Each row of a before or after table is a point. One or more steps were done to the points. Then noise was added and the rows were shuffled. The steps act on columns, c1 being the first. Write out the steps. A step turns or swaps two columns, mirrors them in a line or flattens them onto one, adds a multiple of one to another, or multiplies or shifts one. Angles are multiples of 10 degrees, from the lower column toward the higher: turns from -170 to 170, lines from 10 to 170 but not 90. Use the fewest steps. Two steps may share a column if one is a turn and the other turns, adds or multiplies; they go together, in the order done. Otherwise the lowest column goes first.
In the rows, zero is written as 128.

Before (9 x 3)
[[160 147  88]
 [124 160 185]
 [104 155 130]
 [131  89 149]
 [ 74  72 181]
 [165  94 105]
 [146 107 173]
 [ 94 131 143]
 [ 77 158  85]]
After (9 x 3)
[[ 96 129 142]
 [124 170 182]
 [131  73 146]
 [161  86 103]
 [ 73  51 186]
 [ 77 168  85]
 [149  98 171]
 [163 155  90]
 [ 99 162 129]]
Steps: multiply c2 by 1.3

Before (13 x 4)
[[172 130  87 103]
 [154 102 154  97]
 [130 157 139 155]
 [163 116 111 103]
 [151 108 139  62]
 [131 136 107 148]
 [144 122 140 132]
 [126 141 206 179]
 [176  88 151 173]
 [156  87 110 136]
 [191  96 163 138]
 [155 153 133 147]
 [121  99 106 134]]
After (13 x 4)
[[156  88 147 142]
 [130 159 141  93]
 [152 110  71 171]
 [154 101  85 128]
 [176  87 149  68]
 [156 152 138 107]
 [191  97 113  86]
 [120 100 150 147]
 [143 122 124 112]
 [131 137 158 130]
 [162 113 119 165]
 [172 130 135 192]
 [126 138 117   9]]
Steps: turn c3 and c4 by -130 degrees; multiply c4 by 1.3

Before (11 x 6)
[[115 135  88 118 131 127]
 [160 125 135 145 133 126]
 [111 125 137 130 137 117]
 [113 121  93 142 120 128]
 [127 134 140 144 129 133]
 [127 124 100 147 120 134]
 [151 135 135 148  96 136]
 [112 135 134 148 136 148]
 [171 126 120  79 137 140]
 [115 130 104 145  90 119]
 [127 106 125 121 137 135]]
After (11 x 6)
[[149 124 148 146 134 111]
 [124 132 120 120 151 131]
 [147 121 103  82 133 110]
 [121 123   7 119 123 134]
 [125 160  57 145 107 130]
 [136 150 147 147 105 121]
 [123 120 157 130 134 132]
 [119 140  24 142 129 136]
 [109 117 146 147 124 144]
 [125 137  45 149 127 131]
 [124 123 162 145 123 131]]
Steps: flatten c1 and c6 onto the line at 140 degrees; mirror c2 and c5 in the line at 120 degrees; multiply c3 by 3

Before (9 x 9)
[[135  78 165 146 129  56  79 109 129]
 [ 75  74 142 138 109  66  57  80 148]
 [119 101 105 173 171 138 131  83 108]
 [140 134  96 199 159 159  84 104 115]
 [123 114 137 197 149  90  80  63  77]
 [ 76 163 122 142 106 118 136 153 130]
 [122 179  47 120 109 117 150 145 119]
 [ 66 123  91 136  96 111 113 193  87]
 [102 145 103 102  66 139 132 150 103]]
After (9 x 9)
[[142 135 124 197 157  84  84  89 117]
 [127 111 150 194 150 160  79  50  78]
 [ 67 124 165 132  97 111 113 210  87]
 [ 76 165 140 141 108 128 141 163 129]
 [104 145 134 105  68 103 132 180 102]
 [123 176 192 122 108  74 150 156 122]
 [119  98 136 175 170 105 129  61 106]
 [136  78 162 148 130 203  80 110 129]
 [ 77  77 165 141 109 179  55  87 149]]
Steps: turn c3 and c6 by 130 degrees; add -0.5 times c5 to c8
